Rows are points. The points of each table are mixes of a few directions, plus a little noise. How many directions does each table use, and how many do they share? Where both have some left over, give the other angles between the two spaces (their principal angles), to ten degrees, smallest first.

First, 5 rows:
[[-1.9 -1.6  3.1]
 [ 4.7  3.8 -7.5]
 [ 1.4  1.1 -2.0]
 [-0.1  0.0  0.1]
 [-3.8 -3.2  6.3]]
Second (7 x 3):
[[ 2.3 -4.6  4.5]
 [ 5.1  5.3  5.5]
 [-3.7 -3.1 -4.1]
 [ 0.1  4.9 -1.3]
 [-2.6 -5.2 -2.1]
 [ 0.0  2.0 -0.5]
 [-1.3  0.8 -1.9]]
Directions: first 1, second 2, shared 0; angles 50

First, 9 rows:
[[-3.6  4.5  1.3  3.6  1.6  5.6]
 [-3.0  3.7  1.0  3.0  1.3  4.6]
 [-0.1  0.1  0.0  0.1  0.1  0.2]
 [-2.4  2.9  0.8  2.4  1.1  3.7]
 [ 2.7 -3.3 -0.9 -2.7 -1.2 -4.2]
 [ 4.7 -5.8 -1.6 -4.7 -2.1 -7.3]
 [-0.9  1.1  0.3  0.9  0.4  1.4]
 [ 5.8 -7.2 -2.0 -5.8 -2.6 -9.1]
 [-3.2  4.0  1.1  3.2  1.4  5.0]]
Second, 8 rows:
[[-1.1 -0.8  4.7 -0.7  3.3 -0.8]
 [ 2.2  0.8 -0.4  6.6 -1.6 -3.4]
 [ 7.7  0.3  2.9  0.3 -2.0  0.0]
 [ 3.1  0.1  2.1  0.9 -0.4 -0.6]
 [ 8.2  0.4 -0.8 -5.7 -4.2  4.4]
 [-2.6  0.0  0.5  3.2  1.4 -2.2]
 [-9.2 -0.2 -5.5 -2.0  1.4  1.4]
 [-8.4 -0.5 -3.5 -2.4  2.1  1.3]]
Directions: first 1, second 3, shared 0; angles 70

First:
[[-1.0 -3.9 -4.1  2.9  4.5  4.5  0.4 -0.1]
 [-0.3  1.5  0.5 -1.6 -6.0 -5.3  4.1  0.1]
 [-0.1  3.0 -1.2 -1.3  1.5 -1.9 -1.7  4.0]
 [ 3.3 -2.2  4.7  0.2 -0.2  8.2 -5.0 -7.2]
 [-1.5  1.6  1.0 -0.2  1.6 -4.1  0.4  2.7]
 [ 4.3  3.1  0.1 -3.0 -1.9  4.8 -5.6 -0.7]
 [-4.8 -3.2 -0.6  2.7  0.1 -6.6  7.6  1.0]]
Second, 7 rows:
[[ 0.5 -1.2 -1.1 -0.4 -4.9 -0.3  3.4 -2.0]
 [-0.7  1.6  1.5  0.3  6.4  0.4 -4.5  2.6]
 [ 0.6 -1.2 -1.1 -0.3 -4.5 -0.2  3.2 -1.8]
 [ 0.5 -1.6 -1.7 -0.4 -6.5 -0.3  4.4 -2.8]
 [-0.8  2.1  1.9  0.4  8.4  0.5 -5.9  3.6]
 [-1.0  2.5  2.4  0.5  9.8  0.5 -6.7  4.1]
 [ 0.9 -1.9 -2.0 -0.6 -8.8 -0.4  6.0 -3.6]]
Directions: first 4, second 1, shared 1

First (8 x 11):
[[ 5.4 -3.3  3.4  1.4 -3.0  6.4  0.0 -2.9 -0.7 -3.3  0.7]
 [-5.5  0.7  1.0  1.9 -1.1  1.0  1.3  0.0 -1.2  1.7  1.7]
 [-5.5 -1.1  2.5  0.3 -2.0  4.3  4.2  3.3 -3.3  0.7  2.1]
 [-6.7  3.6 -2.1  4.1  2.2 -4.3 -5.8 -4.7  3.0  4.6  0.2]
 [ 2.9  1.3 -1.5 -2.2 -2.5 -5.7  7.3  3.4 -1.7 -2.1  0.8]
 [10.3 -0.6 -3.4 -6.2  4.2 -4.4 -2.1  2.4  2.5 -2.9 -4.2]
 [-1.1  3.1 -2.4  2.8  0.3 -6.1 -2.6 -4.2  2.6  1.8  0.1]
 [ 0.1 -3.8  2.6 -2.0  1.9  8.5 -2.2  2.5 -1.3 -0.6 -1.2]]
Second, 11 rows:
[[ 3.4 -1.7  0.7 -0.6  0.7  2.6 -2.0 -0.8  0.6 -1.2 -1.0]
 [-6.2  1.7  3.5  8.6 -8.8  0.4  6.3 -5.9 -2.7  0.6  6.3]
 [ 5.9 -1.1 -2.4 -4.2  5.6 -0.6 -6.4  0.7  3.2 -0.6 -4.4]
 [-4.2 -0.7 -0.1 -4.9  1.2  1.2  5.5  9.1 -3.6  0.8 -0.3]
 [ 1.6 -1.1  0.0 -2.1  1.6  1.4 -0.7  1.8  0.1 -0.6 -1.2]
 [-2.5 -0.8  3.3  4.0 -5.5  3.7  4.5 -2.0 -2.7 -0.6  3.8]
 [-1.0  1.1 -4.1 -6.7  6.3 -4.6 -1.0  7.2  0.7  1.6 -3.7]
 [-3.8 -0.8  2.4  1.1 -3.6  3.1  5.8  2.2 -3.4 -0.3  2.6]
 [ 1.0  1.8 -0.7  4.0 -1.2 -3.2 -3.1 -6.3  2.4  0.6  0.6]
 [ 0.1  1.2 -2.7 -2.2  3.3 -3.8 -2.1  1.5  1.5  1.2 -2.0]
 [ 5.7 -0.1 -0.4  3.0  0.3 -0.4 -6.4 -7.8  3.8 -1.0 -1.1]]
Directions: first 4, second 3, shared 3

First (9 x 12):
[[  2.6  -4.6   2.8  -0.2  -1.7  14.7  -1.7   6.8  -4.0   0.3  -1.5  -2.3]
 [  1.9  -3.4   2.0  -0.1  -1.2  10.6  -1.2   4.9  -3.0   0.2  -1.1  -1.7]
 [  0.2  -0.4   0.3   0.1  -0.1   1.5  -0.2   0.7  -0.5   0.1  -0.1  -0.3]
 [  1.3  -2.2   1.4  -0.1  -0.8   7.0  -0.7   3.2  -2.0   0.2  -0.7  -1.2]
 [ -0.8   1.6  -1.0   0.0   0.6  -5.0   0.5  -2.3   1.4  -0.1   0.6   0.8]
 [ -1.0   1.8  -1.1   0.1   0.7  -5.6   0.6  -2.6   1.5  -0.1   0.6   0.9]
 [ -1.9   3.6  -2.1   0.1   1.3 -11.3   1.3  -5.2   3.1  -0.2   1.0   1.8]
 [ -2.9   5.1  -3.1   0.3   1.8 -16.1   1.8  -7.4   4.4  -0.3   1.6   2.6]
 [  0.8  -1.3   0.8   0.0  -0.5   4.1  -0.5   1.9  -1.1   0.1  -0.5  -0.7]]
Second, 9 rows:
[[  3.1  -5.3   3.3  -0.2  -2.0  17.2  -1.8   8.0  -4.8   0.2  -1.8  -2.7]
 [ -2.1   3.8  -2.3   0.1   1.3 -12.0   1.2  -5.6   3.4  -0.3   1.1   2.1]
 [ -0.1  -0.1   0.1   0.0   0.0   0.3   0.0   0.2  -0.1   0.1   0.0   0.0]
 [  0.9  -1.5   1.0  -0.2  -0.6   5.1  -0.6   2.2  -1.4   0.2  -0.4  -0.9]
 [  1.1  -1.8   1.3  -0.2  -0.7   6.3  -0.8   2.9  -1.7   0.2  -0.7  -0.8]
 [ -2.3   3.9  -2.5   0.1   1.6 -12.4   1.4  -5.7   3.4  -0.3   1.2   1.8]
 [  1.3  -2.3   1.5   0.1  -0.9   7.7  -0.8   3.7  -2.0   0.0  -0.6  -1.2]
 [ -0.4   0.3  -0.2  -0.1   0.2  -1.3   0.2  -0.6   0.4   0.0   0.2   0.3]
 [ -2.0   3.4  -2.1   0.0   1.2 -11.0   1.2  -5.1   2.9  -0.1   1.0   1.8]]
Directions: first 1, second 1, shared 1

First:
[[ 1.3 -1.2 -1.3 -4.6  0.8 -4.9  1.7  0.5 -0.7  5.0 -2.0 -5.2  0.7  5.0]
 [-1.8 -2.0 -4.4  5.1 -0.1 -2.8 -1.6  0.6  6.1  0.4  5.1  4.3  0.1 -5.8]
 [-0.2 -2.4 -5.0  0.6  1.8 -4.9  1.7  3.8 -1.9  4.5 -1.3 -4.9  2.6  2.8]
 [-0.1 -0.9  0.1 -0.3 -1.6  1.3 -3.8 -4.8 -4.2 -4.3 -2.5  1.8 -6.2  3.1]
 [-0.5 -1.7  3.5  4.6  1.1  6.5 -7.4 -2.2 -3.5 -6.6  0.2  4.7 -3.9 -3.9]
 [ 1.5  2.9  5.7 -3.0 -1.2  1.0  1.6 -2.1  5.0  0.2  4.1  5.4  0.5 -3.8]
 [-1.6  3.3 -1.6 -1.3 -1.8  1.9  4.6  2.3  3.8  0.5 -2.1 -6.7  3.7  1.4]
 [ 1.8  1.0  8.9 -2.1  1.2  6.9 -4.4 -2.6 -1.9 -3.7 -0.4  1.9 -1.6 -2.1]
 [-0.4  1.0 -5.6  0.5 -0.5 -5.1  7.5  4.6 -2.7  3.8 -1.0 -1.5  4.0  3.0]]
Second, 10 rows:
[[  1.2   0.1   1.4  -0.2  -0.4  -0.2  -1.5  -2.5   0.6   1.4  -1.6   1.4
    1.7   0.0]
 [ -1.1   0.1  -1.3   0.0   0.3   0.1   1.3   2.5  -0.5  -1.1   1.6  -1.2
   -1.6   0.0]
 [  1.5   0.1   1.7  -0.2  -0.5  -0.4  -1.9  -3.3   0.7   1.6  -2.1   1.7
    2.2   0.0]
 [  2.2   0.1   2.4  -0.1  -0.7  -0.4  -2.5  -4.5   1.0   2.1  -2.8   2.3
    3.0   0.0]
 [ -6.7  -0.1  -7.3   0.7   2.6   1.1   8.1  14.3  -3.3  -6.6   9.0  -7.1
   -9.5   0.0]
 [  0.5   0.0   0.5   0.0  -0.1   0.0  -0.6  -1.0   0.2   0.5  -0.5   0.5
    0.7   0.0]
 [  1.0   0.0   1.2  -0.1  -0.4  -0.2  -1.3  -2.3   0.5   1.2  -1.4   1.2
    1.5   0.0]
 [  5.8   0.1   6.4  -0.6  -2.2  -1.0  -7.0 -12.3   2.8   5.7  -7.8   6.0
    8.1  -0.1]
 [  0.5   0.0   0.6  -0.1  -0.3  -0.1  -0.5  -0.9   0.2   0.4  -0.6   0.5
    0.6   0.0]
 [ -4.8  -0.1  -5.3   0.4   1.8   0.9   6.0  10.3  -2.4  -4.9   6.6  -5.1
   -6.8   0.0]]
Directions: first 6, second 1, shared 0; angles 60

First, 8 rows:
[[-3.6 -0.1 -7.3 -2.3  4.6 -5.0  2.2  1.3  0.7  0.2 -2.7  2.6  2.7 -6.2
   2.7 -4.7  2.0  1.2 -2.3 -0.1]
 [ 1.4  4.2  2.6  0.9  1.9  4.4  0.7  0.8 -1.9  1.1 -3.8  1.1  2.3  3.0
   4.1  1.8 -1.8 -0.5  0.5  3.4]
 [ 0.3 -6.8 -0.9  0.0 -3.0  0.0 -2.1  0.7  1.3 -2.0 -5.2 -1.5 -1.1 -1.4
  -7.4 -3.8  1.1 -8.3 -2.9  1.1]
 [ 1.2  6.1  2.9  0.2  6.1  4.0 -2.4 -3.1  4.5 -3.0  5.9 -0.2  0.5 -4.1
   3.3  1.2  2.3  7.6  4.1 -3.6]
 [-0.1 -2.2  2.5  1.3 -9.1 -0.9  0.4  5.0 -2.1  1.6  2.8 -4.9 -0.3  8.5
  -2.5  7.1 -3.6  2.7  0.6 -1.6]
 [ 1.8  5.7  5.0  1.1  1.0  2.5 -0.6 -3.7  0.4  0.5  9.0 -0.2 -2.1  2.0
   3.6  4.5 -0.6  7.3  4.5 -2.9]
 [-0.1 -0.7 -2.6 -1.1  4.0 -2.5  0.4 -5.0  0.2 -0.1  0.3  3.9 -2.2 -5.5
   0.2 -5.6  2.3 -3.2 -1.0  0.7]
 [-0.9 -5.8 -2.2 -0.1 -5.7 -2.6  1.4  3.9 -2.9  1.7 -6.1 -1.0  0.3  3.6
  -3.9 -0.7 -1.8 -6.5 -3.6  2.8]]
Second, 8 rows:
[[ -2.2  -3.8  -3.8  -1.2  -1.2  -2.9  -0.3   2.9   1.4  -1.3  -2.0  -1.3
    1.1  -2.6  -3.2  -1.9   1.2  -1.0  -1.9  -1.2]
 [ -2.3  -4.0  -2.9  -0.2  -6.2  -4.1   1.7   5.8  -2.1   1.6  -1.9  -2.6
    1.4   4.1  -2.4   2.3  -2.0  -0.2  -2.2  -0.1]
 [  1.7   1.5   1.7   0.2   3.0   1.4  -0.1  -5.3  -0.4   0.0   1.2   2.9
   -2.6  -1.8   1.1  -2.5   0.9  -2.7   0.7   1.3]
 [  2.4   0.0   1.7  -0.5   8.2   3.5  -4.7  -8.9   6.3  -5.3   2.8   2.5
   -3.6 -10.9  -3.0  -7.4   5.8  -2.9   1.6  -2.1]
 [ -2.9  -2.3  -4.7  -0.9  -3.2  -4.3   2.9   5.7  -2.8   2.5  -4.3  -0.5
    2.7   2.6   0.7   0.8  -1.9  -0.5  -2.8   1.6]
 [  1.4   3.6  -0.4  -0.5   7.9   1.4   0.6  -6.5  -0.3   0.5  -1.7   6.0
   -1.2  -5.2   4.2  -5.7   1.9  -3.6  -0.1   3.3]
 [  1.7   1.5   6.2   2.2  -8.1   2.2   0.3   2.9  -2.4   2.0   5.3  -4.6
   -1.0  10.7  -0.2   9.6  -4.4   4.7   2.8  -1.5]
 [  0.0   3.8   2.2   0.8  -0.3   2.7   0.0   3.5   0.6  -0.1   1.0  -2.4
    2.9   3.1   2.9   4.9  -1.6   5.9   1.8  -1.1]]
Directions: first 5, second 4, shared 4

First (10 x 24):
[[  0.9   3.5   0.1   1.0   4.9  -4.9   4.3   5.4   2.5  -0.2   3.4  -7.1
   -5.7   0.9  -2.6   1.8   1.5  -0.6  -3.3  -2.8   5.4  -1.3  -2.3  -1.7]
 [  0.6   0.5   0.2  -2.1   1.7  -1.7   1.1   2.4   0.6   1.7   0.1  -1.1
   -0.7  -2.3   0.3   0.5   0.9  -1.8  -2.5  -1.9   0.7  -0.3  -0.5  -1.2]
 [  1.4   0.2  -0.8  -4.7  -0.5   1.0  -0.3   2.0  -1.5   3.2   0.4  -2.6
    0.5  -2.9  -0.3   2.0   0.3  -4.7  -1.4  -3.7   2.8  -1.1   0.5  -2.0]
 [ -2.0  -2.6   0.3   4.7  -4.8   4.6  -3.6  -7.3  -1.3  -3.7  -2.4   7.0
    3.7   4.0   1.2  -2.8  -2.0   5.1   5.6   6.0  -5.6   1.6   1.8   3.5]
 [  1.0   0.8  -0.9  -2.5  -0.7   1.0  -0.1   1.0  -1.4   1.5   1.5  -3.6
   -0.4  -0.8  -1.2   2.1   0.2  -3.2  -0.2  -2.7   3.6  -1.2   0.2  -1.5]
 [  1.2  -0.7  -1.3  -4.8  -2.7   3.5  -1.9  -0.4  -3.0   2.9   0.3  -1.3
    2.1  -2.3  -0.1   1.9  -0.2  -4.9   0.6  -3.2   2.3  -1.0   1.4  -1.6]
 [  1.1   2.9  -0.8   0.2   1.8  -1.1   2.2   2.8  -0.1   0.0   3.6  -7.0
   -3.8   1.6  -3.0   2.5   0.6  -1.6  -0.6  -3.0   6.2  -1.8  -1.0  -1.4]
 [ -2.2  -3.2   0.5   3.8  -4.1   3.9  -3.7  -6.9  -0.9  -3.2  -3.3   8.4
    4.5   2.5   2.3  -3.3  -1.8   5.1   4.8   6.0  -7.1   2.0   1.6   3.3]
 [ -2.7  -4.3   0.9   4.3  -5.1   4.4  -4.4  -8.3  -1.0  -3.5  -4.8  11.4
    5.9   2.2   3.4  -4.6  -2.1   6.1   5.3   7.3  -9.8   2.9   2.2   4.1]
 [  0.4   3.2   1.9   0.2   9.5 -10.5   6.5   8.9   6.1   1.1   1.3  -4.2
   -6.2  -2.9   0.1  -0.3   2.7   0.5  -8.3  -2.2   1.4  -0.1  -3.7  -1.7]]
Second, 8 rows:
[[-0.5 -2.6  0.1  8.5  6.5  3.0  4.5  4.4  4.2 -5.0  0.1 -0.2 -4.2  3.5
  -2.3 -2.6  0.2  3.3 -2.2  4.0 -3.0 -1.7  0.8 -2.9]
 [ 1.4 -0.2  2.1 -2.4 -5.7  8.1 -2.7 -4.0 -1.0 -0.9 -3.5 -1.5  2.2 -9.6
  -5.9  3.2  7.7  2.5  4.2  0.1 -5.4 -0.9 -4.7  3.2]
 [ 0.4 -0.4 -1.6 -7.6 -4.2 -1.5 -5.4 -2.6 -5.6  4.2 -2.2 -0.5  3.5  3.4
  -0.2  0.7 -1.7 -2.1  2.4  0.0  6.0  3.9  4.4 -1.4]
 [ 2.3 -1.4  2.6 -7.9  0.6 -1.5  0.1  1.9 -2.6  2.4 -2.7  3.7  4.8  2.5
   3.6 -0.9 -2.7  2.3 -2.4 -6.3 -3.8  3.8 -0.4 -1.8]
 [-0.1 -2.5 -0.7  6.3  5.6  2.0  2.4  0.7 -0.5 -5.3  0.6 -1.4 -3.3  5.6
  -0.6 -1.9 -1.8  3.6 -0.6 -1.0 -0.8  0.3 -3.7 -0.5]
 [-1.3  1.3 -1.2  0.0 -3.7  0.6 -3.5 -6.5 -4.4 -0.6  3.0 -2.4  0.3 -0.5
   0.1  1.8 -1.1 -2.3  3.5 -1.9  4.9  0.9 -4.6  4.6]
 [ 0.8  1.8 -2.6  0.3  4.5 -8.6  3.4  6.8  4.7  3.7 -1.3  0.1 -4.3  1.3
   3.5 -1.2  0.6  0.3 -2.7  0.9  0.0 -2.5  6.4 -4.1]
 [-3.3  3.7  1.3  3.0 -3.2 -1.8  1.3 -0.8  4.9  1.9  6.3  2.4  0.8 -6.3
   2.0  0.9 -1.4 -7.7 -2.1  4.8  1.9 -3.3  2.0  3.0]]
Directions: first 3, second 6, shared 0; angles 30, 30, 60

First (8 x 32):
[[  6.0  16.5  -4.4  -4.8   2.6   4.1   2.5  -6.7   2.7   4.6   0.4   4.5
    4.7  -3.0   2.0   6.2  -6.0  -4.3   2.2  -1.6  11.8 -12.3   0.3  -1.4
  -10.7   2.5   3.2  -3.9   0.8 -11.3  -2.1  -2.7]
 [  2.5   7.0  -1.7  -2.0   1.2   1.8   1.0  -2.8   1.0   1.9   0.2   1.7
    1.9  -1.3   1.0   2.6  -2.4  -1.9   0.9  -0.8   4.8  -5.2   0.0  -0.6
   -4.5   1.1   1.2  -1.7   0.5  -4.8  -0.9  -1.2]
 [ -0.5  -1.1   0.3   0.3  -0.2  -0.2  -0.2   0.4  -0.4  -0.3  -0.1  -0.3
   -0.3   0.3  -0.2  -0.4   0.3   0.3  -0.1   0.0  -0.7   0.7  -0.1   0.2
    0.8  -0.2  -0.1   0.2  -0.1   0.6   0.2   0.1]
 [ -3.3  -8.8   2.3   2.5  -1.4  -2.1  -1.5   3.7  -1.4  -2.3  -0.3  -2.2
   -2.5   1.6  -1.2  -3.4   3.1   2.3  -1.2   1.0  -6.4   6.6  -0.1   0.7
    5.7  -1.3  -1.8   2.0  -0.5   6.0   1.3   1.6]
 [ -2.8  -7.7   2.0   2.3  -1.3  -1.8  -1.2   3.1  -1.2  -2.1  -0.2  -2.0
   -2.2   1.3  -0.9  -3.0   2.8   2.0  -1.0   0.7  -5.4   5.8   0.0   0.6
    5.0  -1.2  -1.5   1.8  -0.5   5.2   1.0   1.2]
 [  3.7  10.2  -2.9  -2.9   1.7   2.6   1.5  -4.3   1.7   2.9   0.3   2.6
    2.9  -1.9   1.3   3.9  -3.8  -2.8   1.4  -0.9   7.3  -7.6   0.1  -0.9
   -6.6   1.6   2.0  -2.4   0.5  -6.9  -1.4  -1.7]
 [ -3.2  -8.4   2.1   2.6  -1.2  -2.0  -1.3   3.4  -1.3  -2.3  -0.3  -2.2
   -2.3   1.6  -1.1  -3.1   3.0   2.2  -1.1   0.9  -5.8   6.3   0.1   0.7
    5.4  -1.2  -1.6   1.9  -0.4   5.7   1.1   1.4]
 [ -2.8  -7.6   2.1   2.3  -1.2  -2.0  -1.2   3.1  -1.2  -2.2  -0.2  -2.0
   -2.1   1.4  -1.0  -3.1   2.8   2.0  -1.1   0.7  -5.5   5.8  -0.1   0.6
    5.1  -1.2  -1.5   1.9  -0.4   5.2   0.9   1.3]]
Second, 9 rows:
[[ 2.6  5.7 -1.1 -1.5  0.6  0.5  1.8 -1.9  1.2  1.1 -0.7  1.0  1.4 -1.1
   1.5  2.3 -1.8 -1.7  0.6 -0.4  3.7 -3.8  0.4 -0.3 -3.9  1.4  1.7 -1.0
   0.8 -3.7 -0.4 -1.0]
 [ 2.5 -0.3 -1.4  4.2 -2.7 -1.1  3.1 -3.2 -1.1  4.2 -1.3  1.5 -1.9  5.1
   3.2 -5.3 -0.7 -3.6  6.1 -1.8  0.1 -0.5 -1.2 -2.4  2.1 -1.4 -2.6 -0.4
  -2.3  2.2  4.0  0.0]
 [-3.2 -9.2  2.7  2.8 -1.3 -3.0 -1.4  4.1 -1.3 -3.6 -0.6 -2.7 -2.8  1.7
  -0.7 -3.0  3.5  2.4 -1.6  1.0 -7.1  7.1  0.5  0.9  5.9 -0.4 -0.7  2.1
  -0.1  7.0  1.1  2.0]
 [-2.3  3.3 -2.2 -4.3  6.0  2.1 -6.3  2.0  1.9 -6.6  2.8  2.5  2.0 -5.1
  -4.7  9.8  0.0  2.9 -7.4  1.6  1.3 -3.6  2.4  0.0 -3.1  5.6  7.0 -2.8
   1.3  0.5 -5.1  4.1]
 [ 4.9 -3.3 -3.9 11.3 -4.2 -4.4  4.1 -4.7 -1.9  3.9 -3.2  4.0 -6.6 12.6
   6.6 -9.0 -0.2 -7.6 10.9 -3.2 -3.3 -0.3 -1.1 -6.7  6.9  1.7 -1.0 -2.0
  -5.1 11.3  8.4  4.2]
 [-2.8  2.2  2.5 -6.7  0.9  4.3 -1.3  1.1  0.0  2.0  2.7 -2.6  5.1 -7.1
  -3.9  2.2 -1.0  4.0 -4.1  1.1  3.8  0.0 -1.1  4.2 -4.1 -5.1 -3.7  1.7
   1.9 -9.6 -4.3 -4.5]
 [ 0.4 -0.7  3.6 -2.0 -1.1 -2.4  3.0  2.7  1.0 -1.9 -3.0 -4.2  0.4 -2.4
   2.1  0.4  1.4  1.3 -1.8  1.1 -1.4  3.5  1.0  2.9 -1.6  0.2  0.8  2.5
   3.2 -2.8 -0.8 -3.2]
 [-2.3  2.7  0.1 -4.7  2.2  4.5 -3.3  0.1  0.0  1.0  3.6  0.5  3.7 -5.0
  -4.6  3.2 -1.3  2.5 -3.6  0.8  3.7 -2.4 -0.8  1.9 -2.8 -2.6 -1.7 -0.3
   0.4 -5.9 -3.5 -1.3]
 [ 0.6 -0.3  0.0  0.9 -0.3 -0.7  0.5 -0.3 -0.1  0.2 -0.5  0.3 -0.6  1.0
   0.7 -0.8  0.2 -0.7  0.8 -0.3 -0.5  0.0  0.0 -0.6  0.6  0.2  0.0  0.0
  -0.1  0.8  0.8  0.2]]
Directions: first 1, second 4, shared 1
